Rows are points. Any point is a mix of the corners, with weights that add up to 1. It lies inside the corners' shape when no weight is negative. Say inside or outside, and name the corners with a negative weight.

Corners:
(1): [-64 -37 -50]
(2): [  6 -30  23]
(3): [23 32 20]
(4): [ 49   4 -19]
Points:
[  7 -18  17] => inside
[  6 -19  17] => inside
[ -5 -33  -8] => outside (3)
[ 37   5 -10] => inside
[-53 -33 -43] => inside
[-25 -44 -18] => outside (3)
[-19 -15 -27] => inside
[ 41   5 -13] => inside
[ -1 -28  12] => inside

Corners:
(1): [-19  22 -30 -28  45  11 -24 -56 -22 -10  15]
(2): [ 23  24  -3  41 -19 -21   3  10 -24   6  27]
(3): [  4  16  -8  23  14 -28   4 -65  -2  18 -84]
(4): [ 25 -28 -31  32 -15  43 -19 -33 -21  45  17]
(5): [ -7  44  74  31 -13  26   8 -22 -29 -38 -54]
(6): [-33  36 -13 -23  -9  45  40 -51 -20   5  52]
(7): [ 18  41  43   1 -11  30   2  -1  14  -3  13]
(8): [ 49  21 -32  17 -37  75  58  -6 -13 -16  85]
(9): [-29 -46 -34 -68  -3  -8 -56 -15  16  -5 -39]
(10): [ -1  10 -18 -53  16  34  28  -3 -23  15   2]
(11): [ 14 -61  35 -12  31 -36  73  91  30  -7  39]
(12): [-29  21  31  35  18  25  36  27  24 -17 -70]
Points:
[  2   0  -9 -11  -6  12   0 -31 -27   2   8] => outside (7, 12)
[-18  -4   1  -3  22  10   8 -18  -1   4 -42] => outside (2, 7, 8)
[ -6  28   6   4  -5  30  10 -29 -17  -3 -11] => outside (11)
[ 10  19   5  14  -4   7  12 -13  -4   2  -6] => inside
[ -6  -4  26  10   3 -15  14   4   0  11 -31] => outside (1, 8)
[ 17 -12 -11 -16  -8  20  18   0 -10   4  58] => outside (3, 12)
[  3 -13   4   3   5   8  16  12   4   3   0] => inside

Corners:
(1): [  9  27 -16  27 -17 -39  -2 -20  43 -51 -18   2 -11 -70 -48 -28 -44 -22
  16  17]
(2): [-62 -35  42   9 -30  26  31 -43  24 -33  23   9 -36  17 -39  43  -4 -33
  42  29]
(3): [ 17   1   6  29  15  24 -20  15  52  -9 -36  26 -18   4  -6  24 -53  48
  34   6]
(4): [-84  31  23   6  43 -44 -31 -43  -3  16  31  -8  21   1  16  17 -58  33
  -9  17]
(5): [-10  -5  16  18 -30 -22 -24  49  43 -49  -5 -17   4  11 -21   8  30  11
 -19  30]
(6): [-38   8  17 -10  -2  27  64  29 -25   4 -37 -54 -18  24 -18  -3  25  63
 -23 -41]
(7): [ 21  19 -27  13   8 -61  13  39  17  25  27  24  -4 -62 -34 -21  29 -11
  59 -19]
(8): [-37 -17  43  23 -28 -43 -18 -46 -18 -14  31   8  15 -41 -48  38 -16  13
 -29  11]
(9): [ 10 -50  60  -5   5  25  13  55 -23 -15  11   4 -28   4 -41 -37 -42 -33
 -35 -23]
(10): [-40  -3  -3  11 -43  14 -40  18 -44 -18  -1   2 -22 -45 -36   1   9 -18
   5  24]
(11): [-45   1 -16  36  -7  21  60 -11  -2  37 -21 -39 -49  22   3 -49  34  40
 -11 -38]
(12): [  3  -1  56  25  18 -29  26 -40   8  29 -58 -48 -28  14 -19  -5   0   0
  59 -37]
(13): [  4  44   2  22  -2 -45   3  20  22 -10  28 -12  31 -16  30  28   5 -12
 -12 -31]
(14): [-10 -58  35 -24 -23  29  15  10   0 -26 -16 -68  -1   5  11  43 -41  17
 -35  34]
(15): [-76 -14  34  39  41 -64 -26 -44   1  14  -2 -39   3 -53 -24  39  25  -9
 -30 -32]
(16): [-32 -42  28  46 -25 -37  50  42 -24 -21 -20 -20  -8 -51 -24 -47  15  12
   1 -30]
(17): [ -6  15 -24   9  33 -60 -13  58 -20 -40 -37  14 -59  11  13 -19 -52  47
 -43  37]
(18): [  4  11 -32 -14   5 -64 -34  22  37   2 -44 -28  30  18 -14  16 -62  46
  15 -57]
(19): [ 13 -16 -22 -11  28  31 -39 -31 -40 -40  -5 -11   8  20 -12  -9   0   7
  47   2]
(20): [ -1 -27  42 -27  19  -5 -26  45 -11 -46  31  13 -51 -28  19 -33   3   0
 -40 -11]
(21): [-16  12 -27 -38 -28  -7  39  39  42 -12 -31  40  36  -2  39 -42  33  16
 -35  28]
Points:
[-31 -13  13  -1 -17 -12   8  11  -3 -13  24 -16  11 -31 -21  -8  16  -7
 -11 -17] => outside (3, 12, 17)
[-47  19 -34  -3 -45 -53  62  81  28 -14 -19 -31 -16 -32  11 -28  57  11
 -47 -16] => outside (3, 4, 8, 9, 12, 19)
[-24  -4  18  17   2 -18   6   9   3  -3  -6 -18 -17 -14 -17   2  -7  11
  -8 -12] => outside (19, 21)
[-32  -4   3  14  -4   7  12   4  19 -12 -41 -34  -2  25   3   4 -21  26
  -6   3] => outside (7, 8, 20)
[-20  -4  21  14 -11 -20  12   7  19   2  -1 -17   2 -19 -16   0   4   2
   1 -22] => outside (17, 19)
[-19 -16  15  10  -2 -13   7  12   1 -12 -13  -6 -18 -12 -22 -11  -9  13
   0   0] => outside (13)
[-18   2   0   8  -1 -23  -1   2   9 -10  -8 -10  -1 -14  -7   0   3  15
   5  -2] => outside (9)

Corners:
(1): [ 38  53  64 -67 -12  -2  39  19 -48 -47  12  40 -22  29 -19  32  51  39
 -71  17]
(2): [ 27 -35 -36 -13 -16 -19 -56  35 -21 -23 -12  10 -32  38 -38   0  24  -3
  32  41]
(3): [ 20  -2  27  27  28 -32 -25   0  21 -53  52 -46 -53   4  18  16  33 -25
 -67  -9]
(4): [-50 -47 -35 -74  31 -53 -33 -17 -61 -26  -8   5  18  55 -14   9   3  17
 -33 -53]
(5): [  7  51  43  21  44  41   1  52  39 -13 -42 -18 -25   2  18 -40  -6  11
 -55 -20]
(6): [-26 -16 -16 -21 -47  11  21   6  -2  55  18  -8 -63 -11  46  45 -23 -11
   6  33]
(7): [ 25  10 -29  -6  16 -42  14 -39  40  41 -36 -35 -29  -6  28   8 -37   5
 -26  19]
(8): [-22  52   1  14  22  -1  11 -18 -20 -17  21 -13  -3  -5 -43  20  16 -35
 -35   8]
(9): [ 41  43  46 -45  20  18 -43  39 -14  46  23  52  -9  32  40  19  -8 -12
  21  19]
(10): [-12 -42 -39   2  -6 -42 -49 -48  -4  14 -46 -66 -27  34  13 -34  -7 -36
 -20  -7]
(11): [-27   2  -4  -8  40  14  27 -19  41   1   0 -54 -45  54  -4 -22   1 -46
   8 -39]
(12): [ 16 -48   5 -42  30  39 -32  12  36  -6 -17  21 -44  26 -35 -31  40 -48
 -72  27]
(13): [ 19 -14  57   8 -21  20  36 -27 -16 -30 -27  21 -74 -17   2  16  -6 -40
  12   3]
(14): [-30 -21  49 -45   7 -36  -2  10  -8  17 -17 -15  13 -14  24 -51 -12 -12
  43   7]
(15): [ 13 -65 -25 -19   3  -7 -46 -23 -27 -33  -5 -38  24  13  38  -8  43  32
  28 -25]
(16): [ 57 -51 -14 -26 -40  26 -24  13 -17  -9  19 -19 -38  13 -20  41  -7 -41
  -1 -13]
(17): [-21  41  11 -27   0  38  12  35  35  26 -21 -28 -53 -17  21  62  56  -6
  29 -34]
(18): [-32 -13 -47 -53 -43  15 -24 -60  35   8  14  22 -29   7 -61 -16   3   7
 -52  14]
(19): [ 52  30  31 -44  34 -16 -37  15 -48  -8  35  24 -47 -28 -13 -45 -11 -12
 -50  36]
(20): [-39   1   2 -59   3 -52   7  12 -45 -50  -5  25  29  35  34 -37  42 -39
  30 -38]
(21): [ 18  14   3  38  12  16 -23   2  30  66   0  -4  -6  -7 -19 -42  41 -14
  -4 -29]
Points:
[  2   4  27 -33  19   6 -12   2  -9 -15   5   1 -12  17  -4 -14  23 -18
 -28 -20] => outside (2, 6, 7)
[  6 -11   5 -15   6 -11 -14  -4  -5   2   2  -8 -21  11   3 -18  -1 -13
 -17   5] => outside (17)
[-28  17 -12 -18  -3 -13  12 -30 -23  18 -11  20   4  38   4  -5 -11   6
  -3  11] => outside (3, 12, 14, 16, 17, 19)
[  1   8   5 -12  10   0  -7   1   0  -1  -2  -3 -27  10   3  -4  17 -11
 -17  -2] => outside (14, 16)
[  2   0  17 -34  16   0 -26  17 -15 -22   5   3  -2  23 -16 -22  32 -10
 -22 -16] => outside (6, 7, 13)
[  1   6  10 -20   4  -8  -8   3  -8  -3   0  -7 -18   9   4  -3  12  -7
  -7  -8] => outside (12)
[  7  -4   3 -20   8 -13 -24   1 -10  -6  -9  -3 -15  11  -3  -6  17  -4
 -23  -6] => outside (6, 11)

Corners:
(1): [-52  27 -54  14  48 -40  42 -17  -8  -4  23  55  50 -12  35 -35   9  -7
  -8 -27]
(2): [  6  53 -47  -2  72  30   3 -43  43  48  -6 -30 -20 -36 -26   4  59  20
 -15 -46]
(3): [-30 -33  15   4  -2  -8   8   6 -37  44 -28  43  15 -23   0 -15 -14   3
  26  42]
(4): [ 36  36  47  -6   2 -43  16   8   0 -19  10 -10 -23   7  28  43  53  13
  -1  -4]
(5): [-60 -56  -1  27 -10   2  44  24  38  -6  39 -35  23  35 -29 -24  43  37
 -25  28]
(6): [ 60  36 -57  10  32 -24  25 -23 -19  46 -36  55 -18 -28  25  13   8 -18
 -41 -17]
(7): [-30  43  22  -5 -40  56  42  53 -19 -41 -49 -20  28  66 -16 -33  54  11
 -63 -29]
(8): [ 41   3 -56 -44  14  25  19 -16  -8  -4 -41 -20 -11 -33   5  45  -7  27
  17   9]
(9): [-42 -19 -32 -49 -30  -8 -25 -15  35  36  54  38  20 -30  17  12   8  -8
 -35 -32]
(10): [ 21  14   6 -34 -24 -33 -27  50   4  29  -1   0  12  -4 -29 -32  43  54
  29 -20]
(11): [-52 -36 -42 -40  19  10  42  30  44 -11  18  15 -29  37 -15 -29  24 -17
 -37  29]
(12): [ 45 -23  41  33 -44  21 -11 -23 -26  23   5  31   5  38   8  33 -31  18
  45 -11]
(13): [ -2  15  48 -39  11   6  37   8  47  -7  28 -33 -13  43  36  35 -24  25
 -39  16]
(14): [ 18   5  45  12 -66   9 -24  47  33  12  16 -32  45  12  16 -18  -7  -6
  14  55]
(15): [ -2  41  27  11 -39 -15  15 -12  -6 -11  47 -47 -34 -20  17  32 -18  14
 -25 -20]
(16): [  6 -35 -43   8  24  30   6  17  -1  19  40 -32  30  51  37  14  10  12
  18   3]
(17): [  5 -11 -59 -21   1  24  26   0 -35  45  11   5  28 -17 -34  44  -7   3
  33 -19]
(18): [ 29 -16  14  26 -22  25 -26 -20 -31  10  44  17  10  20   2  57 -17  20
  -6  31]
(19): [ 23  38  42   3   4  29  25  39  37 -49  -9 -46 -30 -23  29  51 -26  20
 -43 -17]
(20): [ 12 -43 -16 -38  36  31  30  14 -22 -15 -40 -12  20  49 -32 -42  19 -32
 -47   8]
(21): [-26  36  64  25 -10 -16 -40  31  30  -8 -40 -18  -2  38 -27  27 -20   9
 -16 -24]
Points:
[  7 -25   8  -5  12  30  20   3  20   4  -6  -1  -4  25  16  -1  16   2
 -34  36] => outside (1, 10, 15, 17, 21)
[ 22  11  -2  17   6  12  16   2 -16   8 -26 -14  15   4   1   5  11   5
   3  -8] => outside (9, 10, 11, 13, 18)
[ 20  11 -18  -9   8   7  21  -4   1  10   9   0  -2   2   9  10  24   9
 -16  -8] => outside (3, 21)
[ 13 -23 -25 -14  -5   8 -12   5   9  28   8   4   2 -12 -12  20  10   9
   8   5] => outside (1, 7, 13, 15)

Corners:
(1): [-25  13 -35 -38 -11 -12  45 -35  27 -31   1  62 -49 -15  29  23  11  18
 -93 -14]
(2): [ 19  -8  -6  18 -11  31  31  16  14  35   5 -20  41 -58  59 -22   1  16
   3   2]
(3): [ -1   0  -7 -56   0  -4  12 -27  -3  11   5 -28  -7  42 -27  16 -25   1
  19 -33]
(4): [  3 -25   0 -39   0   9  19 -28   7 -25   0 -15 -10  34 113 -17  -9  22
 -58  11]
(5): [-32  33   3 -30  -1 -28  18  -5  26 -12  26  42 -16  35 -22 -33  10  -7
  23 -50]
(6): [   9    0    3   18   11  -24 -121   11  -41   -1    4   -8   -5   31
  -38  -43    5  -20   50  -33]
(7): [ -4  81 -35 -59  40  -3  50 -35 -60  -9  -4  74 -20 -10  32  49  -6 -29
 -22  -2]
(8): [  3 -17   4 -37  -4 -18   1 -35  22  -7  28  28 -30  35  39  12 -23  18
  21   7]
(9): [  7 -20 -17   8  24 -18   0  69  -2   5  -7 -21   4  -5 -44 -14  31  28
 -30  10]
(10): [ 18   0  -9  -8 -12 -39  17 -28  15  -9   0 -15 -35  -1 -14 -36 -20 -17
 -29 -12]
(11): [ 15 -26 -13  -3 -31   7  31  30 -43 -22  12  24  -7  15 -59  50  33  -1
  16 -30]
(12): [ -6 -24 -16 -42 -11  20 -14   7  20 -16 -10  -9  -9  37   0 -24 -16 -11
   4   2]
(13): [ -1 -15   3 -41  29  23  38  -3 -15 -29  -5   2  10  18 -34  33 -31 -17
 -22   1]
(14): [-116    3   22   12    9  -19    7  -24   -2  -39    9   21  -38   30
   44  -18  -32   26   32   14]
(15): [-49  16  41 -46 -21   4  21 -27   2  -4  27   8 -31   9  -1  10  16  -7
  -4  -8]
(16): [-19  24 -27 -26  20 -68 -10  32  -9  16  64 -25  34  15  16  -6 -14 -88
  38 -15]
(17): [ -9  -1 -18  -6  -5  16  28  35  14   1  44 -11  -9  16   6 -26 -37  20
   3   0]
(18): [ 18  -7 -22 -38  21  20  21 -17 -21 -14   6 -15  50 -13 -42   1  23 -21
  19   7]
(19): [  4  48 -13  -7  29  12   6   7  12 -14  13 -11 -18   6 -43  -7   8 -21
  16  -7]
(20): [  9  -6 -27  14   5  11  35 -12 -13  19   0  27   6  28 -28 -11  19  10
 -44   4]
(21): [ 11  46  -3  38 -49  14 -58  50  11   1  29  -2  59 -38 -37  -7  34  -5
  37  -1]
Points:
[-18   6  -6 -27   7 -11  12  -4   2 -12  16   7 -14  17   3  -7  -9  -5
   5 -13] => outside (20, 21)
[-10   9 -10 -15  -1  -9   5   3  -1  -3  19   4  -4   9   1  -6   0  -9
   4  -9] => outside (13)
[  3   8 -21 -34  14 -11  10  -4  -2  -6   8  -1 -13  18 -19 -14  -2 -18
 -27 -14] => outside (2, 8, 11, 14, 21)
[-19   3  -3 -17   4  -4  11  -6  -1 -15   9   5  -5  12  -4  -5  -8  -4
   3  -4] => inside
[ -9   7  -8 -19   3   1   6   2  -2  -8  14   6   0  13  -9   1   2  -2
   9  -7] => outside (10)
[-10   0  -6 -25   7  -8  16  -2  -4 -14  14  13 -15  15   7  -2  -3  -5
  -1 -11] => outside (3, 20, 21)
[  5 -11  -1 -21   5  22  26 -30 -13  -3  -1  -6  -7   6  18  -3 -18   5
   8   1] => outside (1, 5, 9, 16, 21)
[-16  -1  -4 -16   0  -1  14  -2  -7 -13  11   5  -8  16  -7   5  -7   0
   6  -8] => inside

Corners:
(1): [ 55  32 -26 -30  57  32   9   3 -26 -41 -59  31 -38  -9  53  -3  53  34
 -55  43]
(2): [  3  25  -4 -48  -6 -37 -32 -35  -3 -22 -16 -27 -44  23   6  24 -41  21
  12 -51]
(3): [ -2  59 -58 -54  14  -3  -8   3  15  15  46 -26  34  28   0   9   2 -13
 -14  -1]
(4): [ -1 -28 -50  18 -38 -14  -5 -37 -26  64  -2 -12  18 -13  39 -24 -72 -32
  -5 -14]
(5): [ 55 -48 -19  -5  10 -10  40  43  34  -9  -2  52 -48   5  13 -51 -28  18
 -66  23]
(6): [-50  -7  33  -5 -31 -15  45 -19  -6  13  58  14  42 -37 -23  -6  36 -35
  -9  35]
(7): [  7  37 -41  11  26  47 -11  -7  22 -17  26  40 -33 -27  16 -25  17  22
 -36  11]
(8): [ 24 -27 -25  14  49  34  36 -15 -34  25  44  68 -43 -26  -5  13  21 -12
  64  -5]
(9): [ 62  -9 -47   3 -41  -5  13 -32  -1 -12  15 -47  36 -13  31  45 -69  43
 -10  20]
(10): [ 57 -23 -62   1  41  27 -33   9 -44 -58 -25  19 -48   7  28 -44  26   1
 -58  49]
(11): [  3  26  44 -30  13 -18 -12  35 -27  -4 -43 -41  17 -21  -4  30 -58  24
  24 -42]
(12): [ 44 -24  -6  36  21   7  20  62 -29 -32 -18 -23 -51 -10 -34  53 -25 -20
  27  39]
(13): [-14 -33 -20   1  20  13  36  38   5 -11  31 -19 -44  -5  63  45  -7   8
  31  19]
(14): [ 22  -2 -16  14 -33 -24  -8  -1  30  -7 -26  -2 -18 -33  24   8 -37   5
  25 -26]
(15): [-32  10  47   7  44  20  47   5 -51 -37 -11  20  34  17   5   4  -6  -4
   4 -16]
(16): [-20   1  13  22 -58  -6  81  36  13  28  19  50  38  -4  21 -31  47  34
  35  66]
(17): [ 66  13  43 -32  38 -26  16  22   8 -23  -8 -39 -38  34 -12 -17  22  27
 -57 -27]
(18): [ 30  29  63   1  -8  14 -20  41 -25  58 -21  40  57  33  47  30 -44 -19
  50 -38]
(19): [ 11 -35 -10  -2 -51  23   4 -24  11  23  -2  35  10  -2  -2 -35  27   6
   1   4]
(20): [ 55  37  15 -69 -20  37 -21 -35 -29 -42   6   1 -29  -9  16 -21 -51  27
  35 -67]
(21): [ 14 -18 -51  14 -64 -27   4  55  12 -20  -6 -45  15 -17  36  60 -61  32
 -41 -23]
Points:
[ 17  -5  -9  -2  -5   2  10   9  -8   1   7   2  -2  -1  11   5 -19   3
   3  -6] => outside (1)
[ 19  11   9 -10  -2   6   1   9 -14   6  -7  11   6   2  21   6 -20   4
   9 -12] => inside
[ 28  13   3  -1  12  27   3  14 -37 -19 -23   8  -6 -16  35  22 -27  16
  26 -10] => outside (2, 3, 5, 6, 17, 19)
[ 15   4  -9  -2  -7   3   6   8 -11  -7   1  -7   0  -7  12  17 -15   7
   3  -3] => outside (5)
[ 18  12  12 -13   6  -6   0  11  -9  -3   3 -25  -9   2   7  19 -48  -5
  12 -23] => outside (1, 8, 10, 16, 19, 21)
[ 40  14  -8 -18   5   2   1  15   0 -19 -16   6 -18  -7  11  -1   3  25
 -16   6] => outside (4, 13, 15)
[ 24 -15 -24  -1 -26  -4   5   7   7 -17 -17  -4 -20 -26  23   0 -23  23
 -19  12] => outside (3, 8, 15, 17, 18)
[ 15  -1 -16  -2  -7   5  11   8  -6  -3  -5  13  -5  -9  21   1 -11   8
   0   9] => outside (17)
